Each row is a point. Two turns around zero, p and q, are shown by what they do to some points. Where does a point land after both, in the order given? Backwards means that the second turn is done in reverse. Each puzzle has new turns, and all numbers are rounded.

Turn p:
[-2 11 -9] -> [ 9  7 -9]
[13  4 -5] -> [13  0  6]
[-24 -48  -5] -> [-31 -42 -16]
[19 15  0] -> [18 10 13]
[-16  18  -1] -> [ -2  19 -15]
[10 -1 20] -> [-8  5 20]
Turn q:
[  1  10 -12] -> [  5  -7 -13]
[ 19  -4 -10] -> [21 -6  3]
[  1  -9 -19] -> [  6 -20   2]
[-21   3  41] -> [-32  33   8]
Where do these land?
q, then p: [-14  -4  20] -> [-12  18 -11]
q, then p: [ 18 -18 -26] -> [ -3 -23  28]
q, then p: [20 10 -3] -> [20 -1 11]
q, then p: [-11  23  25] -> [ 11  23 -25]
p, then q: [ -1 -10 -29] -> [ 18 -20  15]
p, then q: [-12   0  14] -> [-16  -2 -10]

Turn p:
[15 12 27 15] -> [-7 31  9 15]
[-31  12 -13 -11] -> [-17 -15 -23 -19]
[  3 -41   5  -7] -> [  3 -27  31   9]
[-13   9  -7  11] -> [ -6  -2 -19   5]
[  7   0 -11  -9] -> [12 -3  0 -9]
[19  8 -2  0] -> [15 14  2 -2]
Turn q:
[-10   1  16 -14] -> [-12   4  13 -15]
[ 18 -26  -7   2] -> [  6 -26 -18  -3]
[-7 24 11  9] -> [ 9 20 19  4]
[-24  -1  12   1] -> [-15   0  22   4]
[ 22   1 -33   2] -> [ 12   2 -36  12]
Where do these land?
q, then p: [10  6 -4 15] -> [14 10  2  9]
q, then p: [ -3  10   6 -24] -> [-11   2  -8 -23]
q, then p: [ -6  -2 -12 -23] -> [ -7 -13 -18 -12]
p, then q backwards: [-8 -5  6 48] -> [-19   0 -41  21]
p, then q: [  7  -9   4 -16] -> [ -1  -3   7 -19]

Turn p:
[-26  -2  12  19] -> [-22   8  19  17]
[  6 -16  -1  24] -> [-11 -25   6  10]
[-13  16  -6  14] -> [-19  10  -9  10]
[ 14   3   7 -27] -> [ 28   7  -3 -11]
[  1 -13 -38  -3] -> [-17 -15 -12 -31]
[ 17  12  27 -27] -> [40 15  0  5]
Turn q:
[ 13   6 -15  13] -> [ 19   5 -10 -10]
[-35   8   0   8] -> [  1 -19  -9  30]
[20 10  4 16] -> [23 10 10 -8]
[ -5   2   7 -48] -> [-43  22   0   8]
[  6 -26   4  11] -> [  0 -19   9 -20]
Where do these land?
q, then p: [ 10  23  -1 -16] -> [ -6  15 -21  14]
p, then q backwards: [  0   7 -21  10] -> [ -8 -11 -15 -13]
p, then q: [ -5  -6 -20 -34] -> [-26  30  -5   3]
p, then q: [-7 10 13  3] -> [16  1  3  7]
p, then q backwards: [ 16   6 -17  16] -> [-20 -10 -19   0]
q, then p: [-6  7 36 19] -> [ 15 -14  18  32]
p, then q: [ -7 -48   9   2] -> [-26 -13  40  -3]

Turn p:
[ -2 -10  -5  23  -1  15] -> [-10 -17 -10  15   9   9]
[ -1   7 -11   2 -15  13] -> [-7  5 -9 -3  4 20]
[ -8   1  -5 -23   3  -8] -> [ 12   3   2 -22  -6  -4]
[ 15  10  18  23   0 -11] -> [-16  12   7  27  -4 -12]
[ -8   2  15  19   1 -12] -> [-20  -5   8  10  -8 -12]
[  0   7   2 -18   0  24] -> [  8   6  10 -12  19  16]
[  1 -18  -6 -42   0 -16] -> [ 38   0   6 -23 -19  -2]
[ 2  2 -9 16 11 -6] -> [ -7  -3 -14   8   4 -13]
Turn q:
[ 22  15  -7 -19   3 -12] -> [ -2  13 -20 -24   4  -9]
[  6  11  18   7  10 -14] -> [ -2  -5   5  -9  24 -10]
[-10  -1  -8  -6   5  -9] -> [ -7  -7  -3   0  -9 -11]
[ -7   8  -1   3 -23  21] -> [  2  22  17   9 -10  11]
[ -2 -44  -5   3  -2 -13] -> [ 27 -31  -9   9 -16   1]
[-10  14  13   2   5  25] -> [-19   8  18   3   7  17]
[ 1 -4 -9 10  3  3] -> [ 1  0 -7 13  1  1]
Where do these land?
q, then p: [18  4 -3 -9 -7  2] -> [ 6 15 -7 -9  8  4]
p, then q backwards: [-8 16  9 -6  1  4] -> [-2 17 11 -6 -1  2]
q, then p: [ -8  -3 -15  -9  -1 -11] -> [ -2   3  -7  -3 -20   6]
q, then p backwards: [ -6   0 -15   2  -1  10] -> [  8   1   0  11 -12  -7]
p, then q: [-17  -8   2  48  -5 -25] -> [ 18 -14  20  33 -26 -24]
q, then p: [ 27  -4  12 -13  20  10] -> [ 21  -9  -7 -19  24   7]
q, then p: [ -6  -5   9 -12  -7   9] -> [ 3  2 15 -1  2 14]

Turn p:
[  5  -7 -35   3 -26  -9   9 -20] -> [ 33   6 -21 -12   0  10  19 -20]
[  4  20  -6  -7  14  23   4 -39] -> [ -8   6   8  10  39  10   7 -30]
[-25  -5 -28  21  28  30 -30  21] -> [-34  32 -35  30  -6 -23   8   4]
[ 12  -4  19   3   8 -21  -5  -1] -> [  0 -19  17  -5 -11 -14  -9  -4]
[-20   9  21 -33   6 -11  23  -1] -> [-10   9  29 -33  14  10  -9  14]
[ 13   5 -15  20 -29 -19 -14 -10] -> [ 29  -5  -3  10 -26   6  16 -21]
[ -2 -10  21   4 -37  11   0   9] -> [  6 -20   1   6 -11  24  16  27]
[ 18 -28  11  -6   3   0 -13  18] -> [-12 -28 -17  -4 -14  -6 -14  10]
[-21   6  24   1  19  10  26  12] -> [-10  10  21  -1  22 -11  -6  33]
[ 15  15 -11  -6  13 -14   2  11] -> [  7  10   2  -1  -5  -5 -27 -12]
Turn q:
[-26   6  16  -1  -6   7   7  16] -> [-25   4  -5  -2  17   1  11  17]
[ -5   8   8  31 -12 -15  24   5] -> [ -3  23   2  15   2 -28  21   8]
[ 11 -26  -2 -23  -5  12 -21  12] -> [  7 -25   1  12   7  34  -7  -4]
[ -8   2  24  11  26 -22  11  -5] -> [ -2  31  22  -9  18 -13  -8  -2]
[ -1 -13 -25 -11   0 -12  -9 -42] -> [ 22 -32  19 -19 -13 -17 -10 -10]
[  3  -1 -30  -1   6  13 -21   7] -> [  5 -20 -26   1  -2   3 -14 -17]
[ 16 -24 -19  -6  -5  30 -20  -5] -> [ 11 -31 -10   4  -8  24   7 -26]
[ 14  11 -12   2   4  14  -9 -48] -> [  5 -11  11 -27 -37  -7   0 -26]
[  0  25  28   4 -14 -13   0  37] -> [-27  28  -6  28   2   5  -7  27]
[ -3  12  13  -5   6 -14  39  23] -> [ 7 35 -6 -2 14 -1  8 33]
Where do these land?
p, then q: [  9 -17  21  21   7  13  18 -15] -> [ 24  17   9   8  29   1  -3 -11]
p, then q: [  6  12   3  18 -25  23 -24  -2] -> [ -2   5 -11   6  -2 -14  39 -18]
p, then q: [ 16 -24 -12 -28 -19  -3 -13 -17] -> [ 20 -36   0 -23  -4  14  14  -1]
q, then p: [ 19  20 -18 -13 -18  13  11  24] -> [ 22  17 -34  15  -8  15  -3   7]
p, then q backwards: [ 16  27 -12   9  30 -15  13   1] -> [  9  -3  -2  18  27 -35 -11  -3]
p, then q: [-28  30  18   2  -3  22  21  11] -> [-30  39 -20   1  11  11   0  -2]
p, then q backwards: [  5 -14 -14   7   0 -25  -2  18] -> [ 10  21 -25   1   1  -6   6 -13]
q, then p backwards: [-14 -20  21 -26  11  -9  24  -6] -> [-18   7  21 -13  -9   0  38  -9]
p, then q: [-16 -19 -26 -11  19 -11 -21 -19] -> [ 11 -17   8 -31  -8 -24  -7  25]
q, then p: [-28 -12  14   8 -26 -15 -12 -12] -> [ -5  -9  17 -16  -8 -29  11  26]
q, then p: [ 16  17   6  13  23   7 -14  15] -> [ -5  19   5  17   2  11  16 -25]
